Rows are points. The points of each table are mixes of a few directions, plus a little noise. How many directions does each table use, and how many do they share? Where both have some left over, give the other angles between the two spaces (their principal angles), to ten degrees, smallest first.
In the rows, 128 means zero.

First, 7 rows:
[[ 99 100]
 [144 144]
 [151 150]
 [115 115]
 [123 124]
 [178 177]
 [ 86  87]]
Second (6 x 2):
[[109 109]
 [103 103]
 [163 161]
 [ 97  97]
 [126 126]
 [173 171]]
Directions: first 1, second 1, shared 1

First, 5 rows:
[[103  94 170 111]
 [108 101 162 114]
 [157 167  80 148]
 [117 113 147 120]
 [155 166  82 147]]
Second:
[[139 134 204 119]
 [ 98  69 128 154]
 [124 135  93 118]
 [147 149 135 140]
 [133 153  78 111]]
Directions: first 1, second 3, shared 1

First, 10 rows:
[[137 156 166 122 199 123 125 116]
 [133 125 113 146 164 139 115 178]
 [135 143 143 134 191 130 120 149]
 [131 129 125 136 150 132 122 149]
 [123  99  83 143  78 139 123 165]
 [125 136 152 106 101 115 142  70]
 [127 120 110 139 128 135 122 157]
 [122 124 130 113  78 120 140  87]
 [123 108 102 134  85 132 129 139]
 [125 138 154 107 106 115 142  69]]
Second, 10 rows:
[[126 122 120 128 112 128 129 130]
 [131 141 146 125 162 126 127 124]
 [124 112 107 131  88 130 129 133]
 [132 140 145 126 160 126 127 124]
 [137 159 169 122 207 123 125 118]
 [123 112 108 131  90 132 130 134]
 [135 155 163 123 198 124 125 119]
 [127 125 125 128 122 128 128 128]
 [129 131 133 127 137 127 128 127]
 [114  81  65 137   7 136 132 144]]
Directions: first 2, second 1, shared 1

First:
[[132 141 146 129 125 157 126 135  83 125 120]
 [121 145 106 154 124  97 102  78 169 168 151]
 [ 98 142 117 109 119 130 110 122 129 113 116]
 [153 139  95 160 157  36 156  92 191 124 213]
 [150  96 150 137 120 166 128 144 122 165  91]
 [116 121 121  86 143 108 164 174 122  48 136]
 [137 109 135 147 114 150 107 113 145 187 101]
 [108  98 142  92 110 180 121 171 111 118  61]
 [123 134 123 142 120 129 108 105 140 158 124]
 [143 157 144 124 146 125 159 146  70  74 165]]
Second, 9 rows:
[[193 151 101 107 109  79 170 192 138 117 168]
 [ 77 109 129  62  98 161 124 105 155 120 111]
 [183  81 139 141 134 126 105 171  96 146 135]
 [108 163 149 173 168 144 162  59 115 130 123]
 [ 87 121 161 129 152 169 122  74 140 139 103]
 [139 131 138 114 137 123 113 152 156 137 123]
 [ 84 125 112 179 107 127 151  90 116 105 147]
 [134 142 107 139 128 124 127 109  72 124 121]
 [147 130 115 108 118  98  78 199 164 133 123]]
Directions: first 4, second 6, shared 1; angles 40, 40, 60

First (9 x 18):
[[127 141 114 151 118 141 127 129 114 123 118 135 134 120 123 140 136 122]
 [ 96 128  64 130 158 141 144  86 181 132 120 126 192 113 135 138 142 162]
 [143 118 166 109 123 112 122 145 116 131 139 124  97 140 129 114 116 119]
 [145 118 172 109 121 111 121 149 112 130 140 124  91 141 129 113 115 116]
 [137 119 153 112 128 115 125 138 125 130 137 124 109 137 130 117 119 124]
 [143 118 168 109 122 112 122 146 115 130 139 124  95 140 129 114 116 118]
 [145 123 166 119 116 117 120 149 105 128 135 127  93 138 126 119 118 112]
 [119 196  50 249  73 199 123 130  56 101  76 164 160  87 100 194 171  95]
 [ 97  91 100  64 193 104 149  80 227 147 147 105 182 135 151 103 120 185]]
Second (10 x 18):
[[131 110 184 114 110  88 117 122 133 154 151 119  71 141 155 103 116 133]
 [ 90 131 161 185 135  95 129 139 144 185 165 110  83 146 185 140  82 104]
 [147 108 119  63 152 133 134 123 147 102 121 126 160 129 102 108 139 151]
 [146  96 147  53 135 106 126 105 156 119 132 122 127 132 121  90 141 163]
 [153 150 130 154  89 153 116 151  68 103 106 146 113 118 100 142 145 102]
 [130  93 152  60 162  98 134 118 173 136 149 111 129 145 137  95 113 153]
 [135 147 132 166  82 136 115 125  89 124 114 142 102 115 125 138 148 117]
 [102 166 101 224 100 149 126 130  99 144 119 139 122 113 144 170 130 101]
 [137 124  64  80 155 161 140 103 153  86  98 137 208 110  88 125 163 163]
 [108 154  90 180 161 160 142 165 119 127 125 128 164 130 124 169 103  92]]
Directions: first 2, second 4, shared 2

First (11 x 24):
[[128 133 124 127 132 127 121 130 131 127 126 120 122 135 128 123 132 136
  127 130 131 123 122 126]
 [129 145 117 121 136 125 104 134 141 122 116 102 107 152 131 113 142 160
  128 138 141 109 112 126]
 [126  76 163 151 101 139 191 108  86 150 162 204 188  59 124 172  86  38
  129 100  94 177 175 133]
 [127 119 135 133 123 129 140 126 121 132 134 142 140 116 128 135 120 112
  129 124 120 138 136 130]
 [126 123 131 129 127 129 133 128 125 131 131 134 133 122 130 133 125 120
  128 126 125 129 132 130]
 [130 191  86  99 160 116  52 153 176 105  85  35  55 212 133  76 177 237
  129 160 169  68  71 121]
 [131 172  98 108 150 120  74 145 162 110  98  63  76 188 132  92 164 205
  127 150 158  88  89 123]
 [126 100 146 141 112 135 162 117 105 142 146 170 163  89 126 150 105  79
  128 113 107 156 155 132]
 [129 152 112 117 141 122  97 137 147 118 112  91  99 161 130 108 149 170
  128 140 144 104 106 124]
 [126  77 162 151 102 140 190 107  89 148 162 202 189  60 124 170  89  39
  127 102  96 174 176 134]
 [128 119 134 132 122 130 140 126 121 133 134 141 139 116 127 137 120 112
  129 123 120 138 136 131]]
Second:
[[129 143 115 124 139 119 113 133 144 120 117 109 111 146 130 111 137 157
  129 140 139 114 109 125]
 [136 148  82 135 158  77 135 126 173 104 117 122 104 141 131  71 133 174
  133 173 159 106  69 122]
 [117  88 177 138 125 160 128 120 100 151 118 166 177 101 137 192  70 113
  118 106  77 161 172 128]
 [140 149  97 120  96 115 164 131 119 118 176 116 100 122 108  84 198  64
  142 117 173 117 123 137]
 [141 163  79 120 123  96 143 134 148 106 151 100  84 144 116  63 190 120
  141 145 181 100  89 131]
 [135 161  91 120 143 102 112 136 159 108 119  92  88 160 126  80 161 168
  133 154 163  98  85 125]
 [117  88 168 145 143 142 128 116 118 145 105 172 178 102 143 182  53 140
  117 125  77 158 153 123]
 [116  78 181 145 131 155 136 114 102 153 114 182 190  90 140 199  51 114
  116 110  67 169 172 126]
 [132 152 115 113 114 135 116 139 126 123 139  94  98 149 119 109 175 121
  133 119 152 111 126 132]
 [118 110 176 120 109 179 105 132  92 151 123 128 150 125 130 188 112 109
  120  90  92 146 181 131]]
Directions: first 1, second 3, shared 1

First, 8 rows:
[[177 116 149  99 148 124 103 116 156 148 123 114 131 142 102 156 136 142
   96 141 162 122 109 130 127  86 128 144 139 139 110 119]
 [100 140 116 135 133 107 118 142 113 118 155 131 111 117 129  87 140 125
  178 149 100 129 218 146 117 163 122 119 178 140 114 199]
 [ 36 153 108 165 129 123 161 133 103 100 155 148 121 103 155  78 129  91
  175  85  83 133 173 138 137 180 122 118 127 128 137 146]
 [223 103 151  89 133 130  91 122 157 158 105 106 134 154  97 178 131 165
   80 172 176 122  88 121 118  71 133 141 135 133 114 114]
 [121 132 146 114 166 119 119 108 156 135 144 124 128 126 110 132 143 113
  112  98 144 121 128 141 138 103 121 150 140 145 105 120]
 [ 67 140  85 179  67 144 173 160  68  96 118 150 126 112 179  90 103 121
  180 134  70 143 147 111 123 204 134  88  97  97 175 140]
 [ 81 141 128 140 144 125 142 120 130 118 145 136 127 115 134 109 132 103
  139  90 115 126 139 136 139 139 123 133 126 134 124 124]
 [218  99 142 104 103 153 119 123 143 153  79 114 148 155 118 194 111 164
   63 157 173 128  25  99 125  77 140 131  83 111 145  61]]
Second:
[[121 130 124 135 123 133 136 130 124 125 126 131 130 127 135 127 123 125
  129 124 124 130 120 125 129 133 129 125 118 124 136 120]
 [126 128 127 129 125 128 130 129 127 128 128 130 129 126 130 127 126 124
  127 127 125 128 125 127 127 129 128 127 125 126 131 126]
 [114 129 122 138 115 136 143 130 117 122 123 133 131 125 140 126 119 123
  129 117 120 130 111 119 132 137 131 121 107 119 142 112]
 [ 96 132 113 153 102 145 163 132 107 114 114 140 137 120 155 124 110 116
  129 103 110 136  92 114 135 150 133 116  83 108 158  91]
 [157 125 142 106 151 113  99 123 146 142 141 117 120 134 104 130 143 137
  126 149 141 123 161 142 121 108 123 139 167 144 101 160]
 [ 88 131 109 157  96 149 167 133 104 112 114 144 137 120 161 125 108 114
  129  98 106 135  85 111 137 153 134 115  77 104 162  87]
 [151 125 140 109 148 115 104 124 143 138 137 119 122 134 110 130 141 137
  125 145 143 123 155 139 122 112 125 136 160 141 104 154]
 [ 42 139  88 197  58 178 217 140  74  91  93 162 150 107 200 120  83  98
  132  63  81 143  29  87 149 188 140  94  10  76 207  31]
 [191 120 157  78 180  91  61 118 170 155 153 102 111 144  74 136 164 151
  125 176 163 115 202 158 111  83 119 154 215 166  68 200]
 [192 121 157  77 180  92  61 120 170 155 153 102 112 144  75 135 163 151
  126 176 162 116 202 158 111  85 117 153 215 168  68 199]]
Directions: first 3, second 1, shared 1

First:
[[121 132 125 141 132 126  93 151 140 142 137 115 171 105 138 110 130 117
  135 136 120 123 113 120 127 137 164 102 125 113 120 132]
 [135 138 113 141 120 109 111 149 142 120 158  78 142 128 136 101 114 131
  140 153 108 107  99 121 136 140 131 100 125 130 157 103]
 [133 108 132  90 132 126 138 108 101 147  91 212 110 124 154 157 158 140
   98 103 141 123 160 173 118 134 150 195 128 145  77 151]
 [135 121 135 127 129 109 117 126 135 142 126 141 119 120 114 106 142 130
  118 127 114 114 118 146 130 161 130 128 109 119 141 104]
 [136 118 119 119 125 133 144 126 111 126 135 139 120 138 133 141 120 138
  127 128 133 116 149 131 128 114 110 137 137 152 118 131]
 [130 116 134 145 130 156 160 121 120 125 152 116 118 140  81 135 101 125
  142 125 137 137 160  92 130 100  66  90 136 138 140 126]
 [116 136 117  91 130 150 157 104 105  99  89 162 108 154 177 180 134 136
  110 117 155 151 148 145 116  87 144 204 156 156  89 171]
 [116 135 138 145 137 120  90 135 163 137 128 106 150 108 106  85 136 112
  125 138 109 132  90 122 130 166 152  98 109  92 158 103]
 [137 138 141 135 118 129 173 114 111 108 125 116  82 153 120 167 121 134
  146 113 150 149 146 114 131  96  85 135 134 131 133 144]
 [133 143 133 147 119 112 117 149 129 133 135 104 139 117 141 134 129 125
  151 126 130 131 116 120 131 126 145 106 123 112 125 137]
 [116 124 123 129 139 137 107 126 150 128 134 119 146 123 109  94 124 119
  115 143 112 124 110 123 128 147 133 113 124 121 151 104]]
Second:
[[100 137 113 128 142 161 104 133 146 113 126 107 173 125 140 116 116 111
  123 146 127 144 113 104 120 110 157 121 146 127 125 140]
 [116 132 121 128 134 143 117 130 137 122 127 119 149 127 133 122 122 120
  126 136 128 135 122 118 124 120 141 125 137 128 127 134]
 [143 123 137 128 120 109 142 125 118 136 129 141 103 130 121 135 135 138
  130 117 128 118 136 141 133 138 111 132 117 128 130 121]
 [157 118 143 128 113  93 153 123 109 143 131 150  81 131 116 139 141 146
  133 110 129 111 143 152 137 147  98 135 108 129 131 116]
 [150 120 139 128 118 102 146 124 114 139 129 144  93 131 120 137 138 141
  132 115 129 116 139 146 134 142 106 133 113 128 130 119]
 [170 113 150 128 107  78 165 121 101 151 132 159  61 133 111 145 147 154
  136 101 128 104 149 163 140 155  84 139  99 129 132 109]
 [145 122 137 128 119 108 142 125 117 136 129 141 101 130 121 135 135 139
  131 118 129 118 137 142 133 139 110 132 117 128 130 121]
 [ 54 155  87 128 166 218  63 141 176  88 122  71 249 119 160  97  94  82
  114 175 126 172  89  67 107  81 207 109 180 126 121 161]
 [101 137 113 128 141 161 104 132 146 114 126 107 172 124 140 117 115 111
  123 145 128 144 114 105 119 110 157 121 147 127 126 140]
 [135 126 132 128 124 119 135 127 123 132 129 133 115 129 124 131 131 134
  129 123 128 124 132 135 130 133 120 130 123 128 129 125]
 [137 124 133 128 123 116 136 126 122 133 129 136 112 129 123 132 133 134
  129 122 128 122 133 136 131 135 117 131 122 128 129 123]]
Directions: first 6, second 1, shared 1

First, 9 rows:
[[121 133 133 111 139 121 111 155 102 139 138 114 124 128 160 118 120 119
  133 152 129 146 123 141 131 145 135 148 125 140 135 137]
 [125 109  84 172  79 143 130  34 141 103 116 182 123 120  41 138 135 131
   75  83 128  85 109 117 104 114 155  90 101 117  90 146]
 [102 143 108 121 121 119 148 202 119 182 103  86 179 134 156  88 141 118
  153 136 103 185 164 137 132 132 109 204 175 174 150 166]
 [ 91 134 135 122 146 115 147 147  95 152 126 112 149 126 163 110 108 131
  112 128 102 142 136 151 114 149 141 195 136 149 116 184]
 [145 143 194 110 168 117 157 161 149 118 154 113 119 126 182 152 111 156
  150 133 133 115 138 112 152 116  98 118 136 103 149  94]
 [116 103 134  87 174 125 119 164 117 147  84  93 140 156 173 107 132 107
  192 143 123 167 149 157 111 171 116 181 149 138 142 134]
 [152 137  90 158  75 138  84  81 125 105 161 170 101 110  63 138 139 118
   82 136 152 105  90 112 138 106 153  57  95 123 115 111]
 [148 128 185  98 177 121 133 153 141 111 143 110 108 135 180 148 117 140
  169 144 142 123 132 124 143 133 105 110 130 103 151  80]
 [154 120  88 170  71 147 122  49 165  95 130 181 113 117  33 148 148 134
   92  96 146  85 109  97 127  90 138  49 105 108 109 103]]
Second (8 x 32):
[[151 121 130 130 123 138  91 146 138 141 124 120 128 139 149 137 135 122
  178 142 152 145 137 132 135 133 109  92 145 121 150  98]
 [149 161 168 167 144  91 138 155 136  81 154 137  45  69 162 153  89 130
  123 133 128  95 123  86 160 134 125  85 106 107 116  84]
 [157 141 151 153 134 112 107 148 141 100 141 133  70  98 154 150 110 122
  154 141 146 114 126 102 152 133 116  69 120 108 133  76]
 [137 166 178 168 150  86 151 177 130  98 154 123  62  69 187 149  81 136
  128 132 118 105 136  93 161 136 118 108 122 117 121 102]
 [102 146 144 132 139 110 170 149 116 137 135 116 139 114 151 120 109 141
  101 119 100 127 139 128 129 128 131 179 134 140 117 166]
 [127 101  87 105 112 153 115  66 129 117 113 152 146 156  54 117 161 117
  101 120 134 121 103 139 105 120 150 124 105 127 118 134]
 [ 95 104  97  88 117 160 136 118 114 190 103 107 225 185 114  99 159 133
  128 120 114 168 143 174  96 124 128 201 162 157 140 192]
 [108  87  70  80 105 173 115  64 121 160  99 137 208 194  52  99 180 120
  109 117 130 149 115 169  86 118 147 167 130 146 128 170]]
Directions: first 5, second 3, shared 1; angles 30, 40

First, 9 rows:
[[ 75 148 150 113 144 159 132 123 113  85 176 146 124 137 129 126 121 117
  114 106  87 129 135  92 145 128 145 140 159 106 128 103]
 [180 145  66 146 107  98 136 117 158 165  82 108 148 114 129 132 112 126
  125 162 170 142 121 176 103 154 154 158 117 141  85 141]
 [209 125 134 134 104 139  97 140 143 194  89 116 156  92 138 124 137 164
  177 163 153 126 124 138  86 127 110 103  99 153 135 188]
 [116 157 131 136 126 183 140 115 127 118 138 132 147 103 140 127 100 141
  118 132 114 118 131 118 113 153 162 144 140 107 112 127]
 [184 160  94  92 107 116  81 109 138 142 178 118 138 108 145  87 183  84
  190 177 126 152 131 108  96 127 142 209 142 125  77 138]
 [128 145 115 104 121 105 107 142 133 126 148 132 113 134 110 140 138 118
  150 132  97 149 147 112 131 129 134 127 165 136 122 142]
 [ 75  85 109 164 147  77 184 136 128 106  84 125  92 167 102 168  91 127
   60  90 151 114 129 177 171 129 117  86 120 130 150  93]
 [ 80 128 217 131 164 182 142 132 116 115  92 152 187 162 155 132  83 181
   64  72 132 138  82 101 157 108 127  70  97 141 177 119]
 [107  54 138 134 132  93 133 136  98 101 169 124  51 134 109 120 182  92
  150 117 127  85 153 129 148  92  67 114 117 108 164 103]]
Second:
[[141 124 130 181 115 158 191  95 134 165  42  69 151 136 173  89 142 108
   70 149 202 126  97 187 133 119 137 171  45 120 106 112]
 [120 147 141 119 133 143 121 123 128 121 136 139 150 134 136 123 119 134
  121 122 121 141 118 113 129 129 142 135 134 130 123 126]
 [137 148 153 117 126 145 114 139 134 148 110 130 159 132 136 131 120 153
  130 126 121 151 117 115 124 126 135 110 127 146 135 153]
 [168 124  75 125 110  88 111 130 141 146 138 125 104 104 109 136 139 115
  168 157 133 124 147 147 106 144 124 144 143 131 106 142]
 [ 82 123  72 110 138  92 117 126 112  51 236 168  55 115  80 157 120  95
  156 115  67  94 177 102 131 153 132 150 210  90 111  88]
 [152  94 167 118 141 116  98 129 122 135 129 142 148 137 141 111 145 141
  142 115 153 124 100 114 125  99  90 106  93 143 159 132]
 [139 147 103 128 124 129 129 107 133 125 143 122 139 120 140 109 135 105
  128 146 139 132 123 132 115 141 151 180 129 117  92 114]
 [146 119 117 161 131 116 161 116 146 155  51 117 170 140 143 132  90 150
   73 121 190 132  91 176 131 138 140 119  81 144 124 120]
 [ 66 129 195  99 132 166 108 179 104 110 169 144  75 135  91 164 138 152
  161  99  23 127 183  65 157 105  99  40 189 129 194 166]]
Directions: first 6, second 6, shared 5; angles 70
